Rows are points. Each copy is the shape, with its points in the same order, stretched, turned, moved and blurred by noise. Is it also mirrored, or only turned?
In the rows, zero is written as 128.

Shape (6 x 3)
[[138 189 152]
 [157 143 143]
 [131 157 154]
 [ 89 143  75]
 [103 150 141]
 [101  84  76]]
Copy 1 (6 x 3)
[[133 195 126]
 [155 154 138]
 [128 162 138]
 [107 132  56]
 [105 157 124]
 [128  77  79]]
Copy 1 is: only turned
Copy 2 (6 x 3)
[[198 141 105]
 [154 150 135]
 [172 126 121]
 [112 117  53]
 [165 106 102]
 [ 67 108  95]]
Copy 2 is: mirrored
Copy 3 (6 x 3)
[[142 186 157]
 [165 143 152]
 [138 156 160]
 [104 138  76]
 [112 147 146]
 [121  84  83]]
Copy 3 is: only turned

Shape (9 x 4)
[[144 136 127 139]
 [128 169  34 152]
 [138 139 163 161]
 [167 103 135 114]
 [123 137 171 166]
 [131 114 128 193]
 [111 176  46 143]
 [125 121 145 121]
 [111  93 173 154]]
Copy 1 (9 x 4)
[[122 148 140 119]
 [ 28 171  85 130]
 [160 151 147 144]
 [121 127 183  98]
 [173 144 135 156]
 [121 141 153 182]
 [ 42 161  71 129]
 [141 119 134 116]
 [169  99 153 161]]
Copy 1 is: mirrored
Copy 2 (9 x 4)
[[141 127 126 121]
 [128 194  69 159]
 [146 112 161 135]
 [154 104 110  83]
 [137 101 167 145]
 [166 105 126 172]
 [107 187  80 159]
 [121 100 129 113]
 [134  61 143 140]]
Copy 2 is: only turned

Shape (12 x 6)
[[148 124 129 113 103  31]
 [129 136 177 140 156 211]
 [104 133 129 162 172 148]
 [131 140 103 137 144 156]
 [147 128 116 158 158 117]
 [104  50 116 151 121 128]
 [108 117 115 122 143  91]
 [133 156 165 208 103  60]
 [115 156 120  76 131 137]
 [140 114 140  85 153 126]
 [154 138 194 101 160 120]
 [121 162 141 188 180 139]]
Copy 1 (12 x 6)
[[182 114 124  85  70  64]
 [ 93 146 177 137 173 188]
 [ 91 163 126 135 147 128]
 [108 151 102 119 119 164]
 [132 142 107 146 125 123]
 [ 69  76 116 122 107 112]
 [117 134 110  94 113  93]
 [146 157 175 162  50  74]
 [133 151 118  53 132 147]
 [142 118 123  81 159 132]
 [167 134 182 102 172 123]
 [110 184 140 164 143 124]]
Copy 1 is: only turned
Copy 2 (12 x 6)
[[112  96  89 137 126  35]
 [124 154 205 116 156 160]
 [100 127 152 144 191 143]
 [123 134 125 127 164 161]
 [133 119 125 153 173 117]
 [ 85  52 158 155 138 137]
 [ 95  97 108 130 162 107]
 [103 142 148 207 147  51]
 [100 149 100  90 136 135]
 [122  99 130  86 154 111]
 [131 137 177  83 157  75]
 [114 158 154 166 202 131]]
Copy 2 is: only turned

Shape (13 x 9)
[[149 118 141 164  83 139 106 138  77]
 [ 82 128 150 139 147 191 135  97 188]
 [119  61 109 103 109 123 112 157 127]
 [141 127  87 106  89 127 106 128  84]
 [155 153 169 161 135 170 190  96 184]
 [125 120 144  88 111 133  90 189 106]
 [108 126 110 148  94 139  99 166 118]
 [182 124 113 173 145 117  89 141 105]
 [128 142 172 186 188 153 190  84 117]
 [ 69  96 123 127  96  83 136 171 154]
 [ 97  83 180 134 125 118 129 102 176]
 [142 150 119 106 110 104  66 130 102]
 [157 143 177 201 157 154 160  75 117]]
Copy 1 (13 x 9)
[[166 125 142 153 116 124 100 130  81]
 [ 89 146 123 126 155 178 168  92 186]
 [152  58  98 147 127 125 129 152 130]
 [159 109  91 107 122 107 112 143  87]
 [149 193 161 150 148 148 199 112 170]
 [141  86 133 119 148 145 106 194 115]
 [126 118  99 145 117 143 109 154 110]
 [188 140 112 168 164  93  91 145 114]
 [120 168 160 172 203 104 181  89 122]
 [ 90  88 117 159  87 107 147 166 147]
 [114  98 162 148 129 117 152  96 187]
 [145 123 120  95 143  97  77 157 121]
 [150 185 172 171 179 110 148  71 121]]
Copy 1 is: only turned
Copy 2 (13 x 9)
[[126 142 124 164  79 150 106 123  97]
 [101 113 105 104 151 203 146 145 177]
 [119  63  83 107 103 123  80 156 127]
 [124 140  68 124 103 116  90 109 110]
 [180 137 113 115 122 183 214 146 172]
 [122 136 115 100 107 101  89 180 111]
 [ 99 136  90 170 107 131  90 163 133]
 [170 113 121 180 146 125 104 124 102]
 [105 123 148 149 147 165 228 107 123]
 [ 87  76  99 131  99  85 112 180 179]
 [110  67 135  95 125 154 127 136 182]
 [132 149 110 118 130  91  71 110 135]
 [148 138 155 163 130 176 195  97 129]]
Copy 2 is: only turned
Copy 3 (13 x 9)
[[139 112 150 179 100 141 118 107  72]
 [ 70 123 139  96 152 206 173 151 136]
 [127  86 115  86 106 109 110 171  93]
 [134 129 111 121  95 121  89 112  75]
 [120 170 135 141 130 215 194 127 175]
 [148 131 172 105 135 123  96 161  61]
 [101 117 149 139 109 136  88 161  86]
 [152 118 125 182 154 142  89 114 134]
 [125 142 113 185 180 166 226 113 141]
 [ 80 117 160 114  89  70 144 200 117]
 [ 99  83 172 101 118 136 186 148 152]
 [124 131 161 123 141 112  73  94  98]
 [127 134 134 200 158 193 201  84 152]]
Copy 3 is: only turned

Shape (14 x 11)
[[144 173 159 102 108 138 137  97 121 126  97]
 [146 140 159 141 125 110  87 140 129 125  94]
 [132 118 136 135 161 115 126 105 152 117 125]
 [ 91 170 118 108 103 112 142 127 148 135 160]
 [105 168 137 114 104 150 122  73 130  88  97]
 [108 103 160 144 127 134 147 144  77 130 158]
 [136 105 134  51 106 159  90 149 136  84 116]
 [131 146 139 106 123 178 114 155 150 120 116]
 [144 138 140 140 140 104 145 149 145  97  96]
 [154 130 151 120 157 121 124 117 144 116  97]
 [157 199  65 141 108 126 147  92 130  96 140]
 [130 150 128 144 234 100 137 158 129  90 199]
 [114 120  70  79 117 133  92 110  79 132 127]
 [ 99 147 135  93 143 157 141 123 129  94  96]]
Copy 1 (14 x 11)
[[126 153 118 138  90 119 170  98 109 127 115]
 [120 148 147 130 127  84 115 137 127 145  92]
 [126 136 131 117 124 106 132 154 134  89 143]
 [104  98 103 123 110 110 167  90 121 156 168]
 [ 89 150  93 156 117 122 175  75 117  98 117]
 [118  95 164  93 155 152 119 138  67 114 128]
 [145 166 125 119 169 161 183 109 160 131 109]
 [108 137 149 129 120 164 156 121 163 146 116]
 [119 132 137 143 137  92 149 168 137 126 103]
 [135 154 143 127 120 106 143 156 135 105 116]
 [121 145  41 175  84 127 148 124 108 155 157]
 [ 80 136 124  68 123 116 136 230  94 137 170]
 [153 122  53  91 133 149 136  88 114 131 107]
 [ 92 124 123 122 128 142 189 113 137 104  98]]
Copy 1 is: mirrored
Copy 2 (14 x 11)
[[182 147 157 135 103 150 136 103 152  97 127]
 [144 150 156 159 137 123 106 147 157 142 108]
 [122 118 141 117 143 101 140 124 149 119 114]
 [126 111 149  70  92 153 103 124 145 102 131]
 [140 152 152 128 116 162 121  73 161  76 142]
 [136  97 154 147  73 102  97 119  87 122 141]
 [162  75 130 168 155 164  78 122 141  54 134]
 [140 116 154 139 136 149 125 162 150  86 157]
 [129 152 134 132 131  97 128 162 149  95  83]
 [153 135 145 138 149 103 142 134 151 111 107]
 [129 166  64  72 110 154 142 116 174  89 131]
 [126 114 118  71 132   7 107 170 147 110 147]
 [161 102 103 109 149 168  82  84  87 108 154]
 [150 133 159 123 136 125 121 118 121  58 141]]
Copy 2 is: only turned
Copy 3 (14 x 11)
[[123 121 158 146 141  97 155 116 113 159  97]
 [124  69 138 162 126  84 128 107 136 129 142]
 [139  94 134 117 116 135 156 119 166 153 139]
 [126 156 115 154 129 122 170 147 100 140 152]
 [ 85 142 169 130 153 116 162  85 135 168 130]
 [104  60 137 149  88 150 147 172  88 136 129]
 [ 79 142 175 108  97  58  95 159 157 135 144]
 [123 140 161 153 106 112  96 134 130 148 136]
 [140  91 148 152 144 124 152 136 160 109 134]
 [140  90 147 122 129 106 140 120 164 150 122]
 [123 167 122 116 152 151 167  74 102  96 119]
 [185  84 144  88 141 165 125 168 113 123 201]
 [ 65 115  88  82 119  92 108 136 112 137 121]
 [105 134 166 125 152 131 128 147 149 163 130]]
Copy 3 is: only turned
Copy 4 (14 x 11)
[[101 174 124 112 138 124 113  73 136 116 112]
 [126 154 166 124 125 126  95 125 132 119  85]
 [140 110 112 135 173 115 105 134 160 122 100]
 [ 75 116 118 144 131 140 135 114 137 153 173]
 [ 53 129 114 106 148 128 111  78 158 103 108]
 [147  95 159 159 109  92 163 110 114  98 130]
 [110 124 159  33 147 113 136 130 135 111 151]
 [110 147 140 107 139 138 129 132 146  81 153]
 [122 154 124 127 135  91 106 159 150 120 107]
 [142 150 124 119 169 108 107 136 142 119  93]
 [100 130  41 139 113 143  78 102 148 103 167]
 [162  96 102 182 192  66  73 142 141 105 206]
 [100  94  90  70 136 117 141 120  84 115 152]
 [ 71 137 116 101 168  85 134 126 157 100 133]]
Copy 4 is: only turned

Shape (18 x 12)
[[120 133 144 148 113 133 168 153  72 151 169 175]
 [149 128  87 135  88 109  88 114  70 171 155 151]
 [180 149  98 120 144  87 126 159 119 136 145 172]
 [130 120 118 183 127 143 132 156  76 101 173 112]
 [105  99  90 142 169 110 111 193 163  90 119 172]
 [183 106 107  94 156  71 101 183 126 115 120 110]
 [154 103 104 106  98 107 123 162  73  95  75 142]
 [165 127 115 153  99 152 112 141 109 120 156 146]
 [100 181 130 117 131  69  90 136 163  82 141 113]
 [155 127 106 126 111 101 128 188 139 115 162 170]
 [125 160 146 187 105 119 109 180 113 171 155 112]
 [ 92 125 157 142 101  82 122 103  84  81 112 189]
 [ 88 162 103 100 178 121 115 143 158 174 137 128]
 [129 141 103 183 136 142 168 121 162 150 121 116]
 [158 136 171 101 150 102 105 183 136 103 133 126]
 [ 99 132 109 117  99  65 140 128 154 173 143 119]
 [ 91 129  86 136 122  74 144 163 131  89 124 127]
 [102 140  79 165 118 107  86 114 131 166 170 154]]
Copy 1 (18 x 12)
[[111 136 148 124  91 105 129 188  72 157 133 118]
 [147 120 181 156  57 113  96 170  99  91 110 148]
 [157 136 178 139 139 109 130 180 118 130  62 168]
 [119 149 133 136  92 154  88 167 111 166 119 123]
 [141 114  83  92 164 135 116 157 146 145  52 199]
 [192 148 118 157 169 114 118 156 141 115  31 148]
 [133 151 116 142 147 141 110 152  73  72  73 144]
 [148 132 173 114 106 150 101 132  92 143 111 140]
 [165 156 140 101 167 121 101 172 178  96 147 164]
 [175 124 154 102 138 133 124 188 106 144  66 160]
 [136 187 172 100  71  99 105 169 139 138 128 106]
 [ 93 116 133 111 156 111  72 178  80  81 159 141]
 [146 144 116 122 122  86 167 141 187 129 126 184]
 [ 89 122 175 101 112 160 156 127 154 141 117 112]
 [184 170 119 118 183  91 110 134 127 141 100 141]
 [149 105 153 113 107 112 151 194 155  88 116 109]
 [127 128 110 113 141 158 126 210 143  99  91 153]
 [133 102 172 117  67 119  99 172 155 116 123 167]]
Copy 1 is: only turned
Copy 2 (18 x 12)
[[134 104 125 190 134 111 142 121 129 121 154 144]
 [158 152 115 140  90 120 134 183 114 115 148 154]
 [132 128 149 167  85 154 158 165 118  94  93 180]
 [147  51 108 120 123 103  98 141  99  97 140 148]
 [162  59 179 107 134 170 201 139 143 121  90 117]
 [132 134 162 108  89 120 173 156  75  81  73 170]
 [140 117 114 158  91 136 156 139  60 103 100  87]
 [150  94  99 137 103 141 122 132 101 126 133 158]
 [147  96 172  77  50 105 109 126 172 113  85 144]
 [147  95 143 141  82 164 178 131 125  90 118 160]
 [100  61 132 113  98  83 146 163 130 146 154 170]
 [192  85 116 164 105  81 129 115 156 137  91  98]
 [103 162 208 107 130 137 149 143 170 149 129 145]
 [ 69  86  99 132 150 125 122 155 159 143 107 150]
 [141 109 168 120  94 103 154 102  97 126  87 172]
 [102 154 142 108  99  94 165 150 187 109 121 149]
 [129  80 147 107  89 131 148 146 152  76 101 103]
 [154 111 142 101 108 126 139 184 182 133 141 158]]
Copy 2 is: mirrored
Copy 3 (18 x 12)
[[151 175  38 147 134  96 189 126 111 150 123 109]
 [132 181  93 102 152  94 143 197 123 117  58 173]
 [ 99 208 112 125 168  85 148 160 192 149 155 184]
 [ 94 164  51 159 130 123 146 172  61 100 167 119]
 [ 20 182 117 146 122 149 112 141 211 118 189 112]
 [ 27 169 167  87 140  83 155 181 166 129 191 181]
 [ 80 162 124  92  99  73 143 144 151  49 120 136]
 [129 170  91 151 114 134 144 157 113 113 122 186]
 [ 77 183 144 111 170 130  23 114 111 149 177 156]
 [101 185  75 115 124 125 136 154 188 142 171 175]
 [138 186  80 145  94  69 136 183  69 169 157 146]
 [ 83 172  66 127 133  82  73  66 122  91  75 123]
 [109 171 187 139 188 141 133 149 148 195 162 100]
 [150  95 130 202 136 105 117 162 138 135 160 123]
 [ 60 189 155 116 119 104 150 110 115 166 193 180]
 [130  95 119  95 157  88  93 167 155 172 128 127]
 [ 73 141  88 110 147 109  67 153 160  97 180  89]
 [114 173  93 139 166 130  92 189 142 151  92 147]]
Copy 3 is: only turned
